Each wall is flat, endless, passes through zero and stands at right angles to its row. A trip goes straight from one point to another. Which walls does it cross, in order?

Walls:
(1): [-14  26]
(2): [ 10 -15]
(3): [ 1 39]
(4): [-60  29]
(5): [-1 28]
Trips:
[-25 -42] to [-14 -15] -> none
[ 5 17] to [-13  13] -> none
[53 15] to [ -3 -32] -> 5, 3
[-26   4] to [19 32] -> 4
[-5 -8] to [-19 -15] -> none

Walls:
(1): [ 22   6 -26   3  16  18   1   7  37 -11  23  -7]
(2): [ 31  23 -24  22  -7  10  15 -21  30 -18  -7 -27]
(3): [-20 -12 -21  25   3 -15  36   9  43 -30 -10   8]
(4): [ 17  -3  -9  29 -25 -17 -11  22 -20 -29 -17  -7]
(5): [-13   0  24   0  38 -27  11  31 -30  -6 -32  25]
(6): [ -5  17 -15 -17  13 -13  -8 -13 -14   8 -32  -8]
(7): [ -4  -3  18 -29  -7 -40  25  -8 -19  -1 -26 -20]
Trips:
[ -1  23  43 -12  -3   2  -4   5  13  31   8 -17] to [ -1   9 -37  20  12  -8 -44 -22  32  18  13  36] -> 7, 1, 6, 2, 3
[ 11   1   7   1 -15 -19  20 -13 -41  22  52 -18] to [ -6  22  43 -22 -17   9 -33  11  -7  19 -25  -7] -> 6, 5
[-14   5 -24   0   2  -6  17  39  -9 -13 -14 -19] to [-26 -39  41  -5  18  10 -41  24 -12  32  -8 -15] -> 2, 1, 3, 4, 6
[ 14  17  28  28  -7 -11  19 -18  49   3   0  -6] to [-35  40  37 -18 -15 -16  17   7 -10  13  42 -48] -> 7, 1, 3, 2
[  9   0 -44  17  -1   3 -13  28  -4 -15 -39  25] to [  8  -8  24  43  13  17  24 -12 -25 -18 -28   7] -> 1, 6, 7

Walls:
(1): [ -2 -13  15 -33 -12 -19 -22   5  19   9 -35  16   0  -4   1   4 -14 -10
 -55  -2  15  -9  24  -6  -4 -24  -5  16   0  -9 -13  16  -1  15  -9  13
  11 -20  -7  -6  20  11  -6 -15 -18 -29   9   6]
(2): [ 12  -8 -15 -16   1  22 -10   5  30 -14  12  -7 -27  13   3  -4  11  11
  19 -15 -12  -4 -28  -2  52  -7  18 -43  14  12   1 -19  -9   5 -13 -25
   2   1 -11  21   6 -16  32  13 -17   9   3   9]
(3): [  7  21  28  23  10  16 -31   5  11 -18 -17 -13  -5 -14 -21   6 -13  17
 -30  -4 -22  -1   6  -6  -1 -32   6 -18  -1 -12  -5 -10  11 -21  -2  17
  13  -1  12 -20 -23  19 -12  12  14 -32  30  -4]
(4): [ 20 -12  -7  -9  -1   2 -10 -24 -37  32   1   5  16   5  -1 -12   9  20
  -4  -8  17   8   4 -21 -16   8 -14   8 -27   7 -30  17  10 -17  33  32
 -15  13   4 -20 -10  21  -2   9 -42  -1 -22 -15]
(5): [-36  18 -32   9 -46   0  15   2  33  14  25  14  23   2 -19  -6  -1   7
 -20 -22   6  15   2  24   2   6 -19  28  21  -6  11  -8  12 -13  -7 -24
 -11  26   7   6  10  -2  -7   5  25 -28   5   3]
(6): [-10   2 -19  -3   5  13   9  32  16 -27 -17 -12  12  18 -16 -20   1  31
  12   9 -38  11  20   4 -10   2  -7  22   9  -3   3 -40   5 -19  -9 -34
  16 -18   7 -29   6 -21 -13  15 -27  20 -10 -27]
(7): [-11  -8  -5 -26  -7  24  -1   9  -3  -4 -25  14   2  -8  11  -9  19  16
   4  -5  -3  -6  -5 -19  -5  -4   9  -8  19   6 -45  17  26  -3 -31  20
   6  10  10  10 -20  10  -5 -25  13  -3  -3 -34]
(8): [-17   8  -7  -9 -14 -31   7  34  15 -11  -2  -2   3  -2  22  10  10  -9
  44 -14 -12 -10 -16 -22  -2 -32   6  10  -1  -8 -33   8   3 -31 -34  14
  -5  11   4  26   0  11  33 -34  -5  -4  -5   7]
(9): [ -7   0 -11 -17 -15 -13  -9 -14   1  27   9  26 -11  13  -9 -13 -22 -13
   0  19   4  -2 -20  -4  24  -9  -7 -11  -4  29 -18 -15 -17 -27  -8  32
  11   4  -3   1 -17 -13 -23   2 -24  -6  25 -44]
(10): [ 18 -24 -14   5  -3   0 -15  29 -23  -1   7   2  -4  12 -38  -2  -4   5
  24   0 -24 -16   5   6 -16 -42 -12  -6  -6  27 -10  39  14   3   4 -29
 -23 -47 -16 -12  16  19  -7   9 -11 -17  16   2]
Trips:
[-11  11   5 -20 -14  11 -21  -5  -5 -15   1   6 -17  28  10  20 -28  40
 -23 -12 -13   0   0   4  25 -12  -3  -3  -2 -24   0  26  -2   4   8 -33
   4  12 -13  10  -7 -10  27 -27  12  -6  28  -4] to [ 19  24   7 -11 -20  28  -9  21   0  -5 -21   2 -15   3 -11 -42 -13 -18
  -4 -17 -32 -10  -3  36   7   0 -25  19   9  -8  -3  -8   8  13   4 -24
 -15  11 -19  13  13  -1   2  -6 -31  -5 -14  -6] -> 6, 8, 7, 3
[-10 -14  -1 -12   1  29  -8   7   0   1  -2   3  -7  -1 -10  19   3  -2
   1   4 -12  -7 -21  -4   0 -12  -7  25  30  12 -11  -3  -2  11 -28  -9
  -3   3  -2   0 -36  11   0  27   9  18  20   1] to [ 20 -20   1  10  18   6 -13  -2 -24  -2 -28   5  -2 -17  -1  15  -1  17
  31  -1  -4 -28  -8  18  19 -11  29  12  -7   9   0  -6  17  -4 -13   2
   2  25  18   6 -35  13 -42  -3   9   5  -7 -12] -> 5, 4, 2, 6
[  3  -6  20  35  15 -14  29  21 -14 -27  24 -30  -3  -4   0 -10  13  31
   8   4  -1 -27  -2  -8   0   2  -5 -10  -5 -54  -3   9  39  13   6   5
  -6  -3  -9  29  17   9  26  33  20 -33  26  -2] to [ 16  18 -30 -21  28  22 -19  26  -9   1 -15 -13  16   9 -32 -20  -3  -9
 -20 -21  12   1  22   3  15   8   3  28  -3  -6 -10 -26  -8  -3  -1 -18
 -22 -22  -7  21  -9 -20 -19   4 -18 -23  -8  29] -> 5, 6, 8, 1, 4
[  3  -7  -8  23  22  -9  33  -4  -9 -23   9   7  -4 -48  20   5  -4  -5
  11  -8 -18 -13 -20   9   9  -4 -15 -45  20 -23 -10  12   3 -13   4 -19
  11 -18  43  -6  10   9  12  22  10  10  16  12] to [-18   3  38  13  12 -19   1  22  12  -7 -18 -18  15  -1  -8 -27  -3  22
  14  10  39  -7 -13   5   2 -38 -25 -19  -4 -16 -19 -12  -5  -4  21  11
 -31   9  -2 -12  16   8 -35  -6  11 -26   9   6] -> 2, 1, 5, 4, 9
[-36  21   1  -8  25  27   2  -5 -16  -5   6 -17  -1   8  -4  10  -8 -23
  10 -30  12  -4  12 -36 -42   6  25  27  12  11   3 -13  21 -10  29  34
   3   5 -29  34   1  -6 -34  33  16  -9 -29 -22] to [-19 -17  20 -13   5   4 -21 -13 -13  32   6 -18  20   7  25  13   0 -32
  -9 -16 -18  -5   9  16 -16 -21  -5   6  10  23  18   7  -8 -21  60   5
  13   7  18   2   2  31 -11  -4   8  12  -2  21] -> 5, 7, 1, 10
[ -3  -3  -5  37  17 -28  -2  33 -22 -12  -7  24  25  16  -2 -10  -6  -5
   0 -12 -21   3   0  -6   1  11  -7 -11 -28   3   7 -20  -3  -5  -1 -10
  31  36 -13  15  23   6 -18  10   4   2 -12  -8] to [ -1   0  19  18   7  36 -27  18  -8  27 -16 -23   1 -16  42   9  -1  -2
  -4 -14  15  -1  16 -10  -2  16  15   4 -24  15   2 -14 -28  -5   7  -5
   9 -20 -16  37  47  -1  26  -7  54 -12  -8   5] -> 9, 5, 6, 2, 1

Walls:
(1): [-11 -12   6 -32 -40 -33 -13   4  41  13 -10  15 -14  15  14  25   3   3
  26 -57  -7  12 -44  10  41   0  25   4 -22  -3  -6 -44  22  14  16  21
   1  -5  13 -30   9  -3  22 -10  13   4  20  15]
(2): [  1  22  35  -1  21  16  -6  -9  10 -20   9  39 -21  -8 -26   8  13  -5
  -2 -11  -5 -15 -18  -4 -18 -21  26  11   0 -19  14  29  16  22 -22  17
  43 -45   7  -4   7  21  -1  32 -27   9   9  23]
(3): [ -1   9  45 -11   6  19  16  -3  20  23   1  -9 -26  -4   5 -16 -32 -14
 -13  14   2  14  -8 -15   1 -13  -4  12  14  38 -17 -11 -29 -13 -16   2
 -14  15 -26  10  15 -11  -8   2   4  11  19   4]
(4): [ 17 -14  -8  42  20  -2 -38   0  32  21 -13   9 -15 -24  -1   0 -13 -12
   8 -16  -2  15  17   5  -2 -16   4 -13  -3  -8  -8 -14  17 -19  -3  18
   2 -12   5  13  18   5  16 -13 -55   7   9  16]
(5): [ 11  18 -39  20  21 -49  17   3  12   6  25 -18  -2  -4  47   3   1  32
  37  11   7   4   1 -13   6  -6  -6 -18  -5  -6  17  40   2   9  11  45
  10 -24 -15   6 -12 -12 -34  31  -1  11 -21   5]
(6): [ 12  20  17  11  -9  18  16 -25 -20  27  23   8 -10 -12  -4 -15  60   1
  -6 -26 -10 -12  -1 -33 -10 -28   5 -21  11  10  14  40 -26  15 -14  -3
  -4 -22   5   7 -18  -6  -2   9   6  21  -3  11]
Trips:
[ -3 -25  20  33  19   1  -1 -11  -3  13 -18   0 -22   5  24  -9  -4 -28
   2  -5   8 -14  10  -9  -9 -17  -8 -24   4  -5  35  26  10   3  24  14
  -7  19  11   4  27   3  -1  12  25  28  -6  26] to [-14  26  14   0  -3   1 -36 -26   1   2 -20   4  15   6  -9  -3  23 -14
  -4  13   6  15  -8 -15 -23  13  22   5 -24 -36  -1 -15  22 -17  14   7
  -7   4   6 -21   2   2   7  -2 -16   9 -19 -14] -> 3, 5, 1, 6
[ 14 -10   9   3 -16   5 -15 -13 -32  15 -22 -24  31 -28  42  20  27  -8
   5 -11 -18  -3   0   8 -11  10  -1  33 -41 -28  19   9  35 -21  -4  -4
   1  26  15 -23 -27  18  14   8 -25   1 -11 -11] to [-17  15 -29  -5   2  17  11  -5  10  30 -14   9  15  23  43   4  27  24
   5 -26   1 -18   4  25 -17   6  16 -20 -15  25  -2   7 -24   1 -21   8
 -12  18  -4  -3  -5 -31  39 -11  -1   0 -28 -19] -> 6, 5, 4
[-14   9  20  -5 -10   8  14 -14  21 -43 -23  11  17 -13  19   4  -7  -1
  -1 -35  -9  26  24  23   1  20  -4 -14  -1 -20 -29 -28 -32  27 -14  -3
   1  17  16   8 -10 -31  21  -4   7   3  -6   9] to [ 11 -14 -18  -6  12   1 -55 -14  -8  13  -4  12  17 -18 -18 -16 -12  -4
 -31  -6 -27  30  -9  -3  39  18   2  10 -46  -1 -17 -18 -22   0   1  -1
   1   4  22 -21   0 -20  29 -35  42   6 -36 -40] -> 3, 4
[-12  15   5  -6 -10 -14 -18  -1  -4   1  36  17  34  24   1 -24  -2  29
  39  16  23  15   8   3  24   7  -7  16 -13  -8   5   9 -11  27  -9  -9
 -13  35 -21   4   3  13  -7   4  10 -15   5 -36] to [ 19 -18  -3 -41  -5  25 -19  -3 -16   5  20   7  31 -16  34  -9  13  13
 -23  12   9 -43 -23   2   8 -10 -28 -23 -16  -7  35  -3 -19  19 -31   2
   9   1  31  -2 -27 -16  33   3 -48  26  -2 -11] -> 6, 2, 5

Walls:
(1): [ 14  -6  19  -9  22   9   2  16  32  -4  26  14  -8   3 -13 -22 -14  11
  -9   9  10   9 -10 -23  17  -1  -2  18  11 -15  -5  16  -1  -3   0  22
  19 -13   8   7  19  -7   4 -15  34 -15  -7  15]
(2): [ -4  21 -17 -19 -28   7   2  24  13   5  18  13 -10 -18 -11   1   1 -16
 -13   4  21 -30  -9  17   5 -22   1  26  13   7  -3 -11 -11   5   9  -2
   7   7  -4  23  -2  18 -23  27  -4  20  -1   4]
(3): [ -5   1 -13   3  12 -24  12  -4   1 -13  -5 -20  -1  -1   2   0  18  33
 -15  -6  20   3   0   4  13   9  13  22  11   9  -5  -5 -19  -2  -7 -24
  11 -32   7  12   5   2  -9  11  17  -3  -9 -25]
(4): [  4  14 -27   6  -2  -5  28  19   6   7 -11 -14   6  10 -14  -5   2 -19
   3  17 -24  27  -8   9  17  10   5  16  25   1  -5  13  13  -6  -9   7
  13  -4  -8 -14  29 -18 -13 -10  13   5  20  -9]
(5): [-11 -10   0  -1 -20  12   9 -23 -11  60  16  -5   4  -1   0  -8 -19  -8
  -5  16  39  -2   7  -4  -6   6  -6 -13   6  18   8  -5  15  -5  17 -16
  -5 -27 -16   1  18  18  -7   2 -12 -16  -2 -21]
(6): [-21   0  -6 -46  -1  17   7  -6  -8   0  -5 -20 -19 -10  -8  17  -9   3
  -1   0  -4  20  16  -9 -20  34  11  20  -6  18 -21 -17   9   0   2  31
  21  -7  -5  -3  50  19 -17  12 -15 -14  16  28]
(7): [  5 -14   9   7  -3 -16  17  -9 -12   3  28  -7 -19  -9   2 -40  10   0
   1  -6   0   1   1  10  13  27  -9  -8  12 -15  -1  20   6   0  -3   7
  39   3  -9 -13  -4  -7  -4 -14 -12  11  11  18]
(8): [ -8  12  30 -12  -2   2  -9  14  19  -5 -20  21   4 -17  14  -7   2   5
   5 -18  -8  -7   1  24  10  -4   2  -5  -9  -8  26 -13   5   3  -8   7
  37  -9 -21  31  14  17  -9 -15 -12   0   6  -6]
(9): [  1 -21  23   7 -12 -23  41   4  -8 -24 -14 -16   6  -2   8  -6  -7   4
  -3 -17   5   1   4  11 -34   9  -7  12  22 -25 -33 -20   4 -16   4  20
   4  15   7  -8  -7   0  -1  17  20   7 -14   1]
(10): [ 10 -18  11  12  -6  -4   9   2 -24 -42 -15  14   4  13   1 -15  10 -21
  -2 -10   2  24   4  -1  -1  -9 -27  23 -18  24  -7   1   4   7  15  14
  -9   2   3  14  20  25  21   7   6  16 -20  -5]
Trips:
[-13  -4 -10   1 -20   9  17 -20 -34   5  20  10  11   0   0   8  -1  -8
   0  12 -11 -11  13  -1  40   9 -15  12  -8  35   4  12   2 -18 -13 -11
  14  -3  13 -10 -19  -5   9  15  10  16   9   8] to [ -9   5 -18 -23 -21 -18 -22  10  12 -23 -11  37 -20   4 -22   5   5  -7
   6  -3  10  -6   7  -6  -2 -16  29  15 -19  -9 -20 -14   5   4  11 -20
  10  -1  -8  25  20  -5   4 -12  -4   7  -1  10] -> 6, 5, 7, 8, 4, 1
[ -3  -5   0 -13  -6   8   5   3   8  -9   3 -13   9  10 -19 -17  -4  -5
  -9   5 -24  -6 -14   6   5  -9 -10  -1 -17   6 -11  22  11  12 -26 -11
  13  34 -22 -13 -21  19 -18  -1   6  -9  21  19] to [ 22  17 -32  -6   8   8 -11   1  15  -2  -4  -2  20 -10   2  15 -17  -8
  14  -1  -5 -17  15  10  17  15   8 -10 -13 -10  10   2   7 -19  43  14
 -11 -14  19  10  -2  -1  11   6 -15  -7  12  14] -> 1, 7, 4

Walls:
(1): [  7  -3 -11   6   4  33 -28  -7   0 -20  -9  -4  -7  12 -14  24   7  -2
   7  20 -10 -20 -29  10  12  15 -15 -20  11  19 -49  -5  23   1  -8  -5
  -7   8  -7 -32  31 -19  16  11  18  30 -11 -17]
(2): [  1 -30  -1  -3 -18 -14  -2  10   3  -8  29  10 -32 -14  15   8  21  17
  16  29  11 -10  -8  11  -2  -4  14   0  -7  11 -27  -8  17 -23 -47 -15
   8 -13   4 -47 -50   8 -31  60   6 -28 -35  30]
(3): [  5  24  31  -9  14  30  12  12   1   8  11  32  10  -5 -21  21  -7 -16
  -6   8  40   5  -3 -16  -4  -3  47 -29 -34  19  29   1 -14 -11   8 -22
   0  21  12  13  -7 -22  -1   5  26 -17 -35  17]
(4): [ -5  -8  17  -4   9   4   2  18  21  -6   7 -18   2 -30   7 -27 -20 -39
  -7   0 -34  26  -4 -31 -10   8 -22  22  16   0   2 -20   1 -28 -27  12
  38  26  12  23 -12   5 -40  -2  -8   3  32  -8]
(5): [-14  17 -23 -15 -15 -18  -8  26  10 -21 -12 -18 -20   7  32 -13 -18  15
  -4  -2 -14   8   6  -7   5 -12  15 -14   6   9  18  35  10   2  -1 -27
  30 -20   4 -17 -30   0  -2 -35  22  -7 -16 -18]
(6): [ 17  -1  -5  23 -10  29  14   8 -16   8  31 -45  -5   6   6   1  -3  -1
 -17  -2  -1  32 -15  15   2 -14  17  -3 -29  30   3  -1  -7 -25  21 -10
  -9 -12   8 -24  14 -35  25  28  14   7  -1  17]
(7): [ 34  -3  14  15   4  -7 -11  13  27   5  10  14 -27   4 -32  14 -44  -3
   6  16 -26 -23  -1 -11 -15 -10 -15 -25 -31 -32   9  23  35 -19  -7  13
  24  -6   0 -15   9  16  31  -2 -11 -25 -15   3]
(8): [ -9  16  15  27 -19 -12 -21 -13 -27  -5  20  26   5  13 -16 -11  12  11
 -17   0  32  45  16   5  -4 -15  -6   5   7  -2  -2  18   8 -22  28   6
  -4 -17 -26 -31  15 -13   9   0  -1   4  12  -8]
(9): [ -3  24  29  -9  -2   0  -1 -33 -17   8 -14   8 -10  22 -26 -12  26   8
   5 -36  -9 -39   3  12   7 -17 -31  31  -7  -6   7 -20 -23 -16   9  -6
 -20  27  21  27  28   9 -35 -26   6   8  21  -1]
(10): [ 17 -10  -8 -17  38   9 -16  -2  31  32  40   7 -10  43   6 -15  22  16
   5  33  25 -23  15 -30  24  -6 -14  22 -12  -3  27   1 -12  -6  12  16
 -26   6   6 -22  26   0   2  10   7   4  -9 -10]
(11): [-26   1  -9  24 -29 -19  28  26  14  -6   5   0  12  18  27 -15  12 -11
 -13 -16  -7  41  27  21   3  11   2  -1   3  -7  -6  23   1  12 -10 -15
  46  -2   8 -30  21 -29   4  -1 -57 -25  14 -14]
(12): [-18   5 -24 -12  -2   1 -17 -27   0   1 -21  -2   2   6  17 -21   0 -33
 -12  20   6  21 -22  -1  44  10  -9 -20  34   7  -4   0   6 -16  28 -15
 -39 -15   6  19   1   5  -5 -14 -19 -22   8  24]
Trips:
[ 16  12  13  -1  40   4  11  23   3   4 -19  14   8  12 -52  29  -9   0
  40  34  34   2 -17 -26 -44  -5 -24 -51 -15  21  -5  25  28  19   8  -9
  18 -10  31  34 -21  41   3   1 -25  12  10 -11] to [ -8   0   4  -3 -18  18 -17  12  10   1  -7 -17  10   9  -4 -24  13  12
  24   6  16  21  18  41  20 -17  20  39   5 -23   0  -7   2  30 -30 -29
  -8 -11 -15 -32  29  15 -19  33 -29  27  -2  10] -> 2, 10, 11, 8, 3, 7, 6, 9
[-19 -33 -19 -20 -32 -18  -9  -8  29  -7  -8 -21  36  23 -12  18  14   3
  23   5   0  -2  13  25  19 -39  -6   9 -25   3 -33  31  -3  12 -11  18
 -12  22   8  37 -34 -22  -3  -5   1 -34 -13 -15] to [ 14  -3  20  18 -26  20 -28  55 -14  14 -15 -10   8  30   5 -23  30  -9
  -4  18  -9 -20 -26   9   9  -9  36  -2 -20  -5  -7 -36  -1   4 -35 -15
   3 -20   0 -10   5  -8   4 -21 -36 -52 -16  20] -> 9, 7, 3, 6, 1
[-35  -2 -17  -5  19 -27 -22 -16  -8   7  19 -27  39  11  25 -19  25   2
  -7  28  -7 -12 -22 -17  23   8 -25  -8  -7   8   6 -23  -1   9  -7  -3
  36   0  -4  -1 -20  30   7  17   7   1   2  10] to [ -8  17   2  -6 -19  -3  13   3  15 -12  30 -13  -7 -21  19 -14  -9 -37
 -45  33 -18   8   4  -3 -22  11  10  13   1  -6  23  21 -17 -12 -39   6
  -6   9  13  10 -17  16 -23  -4 -19 -11  -4   2] -> 11, 10, 3, 7
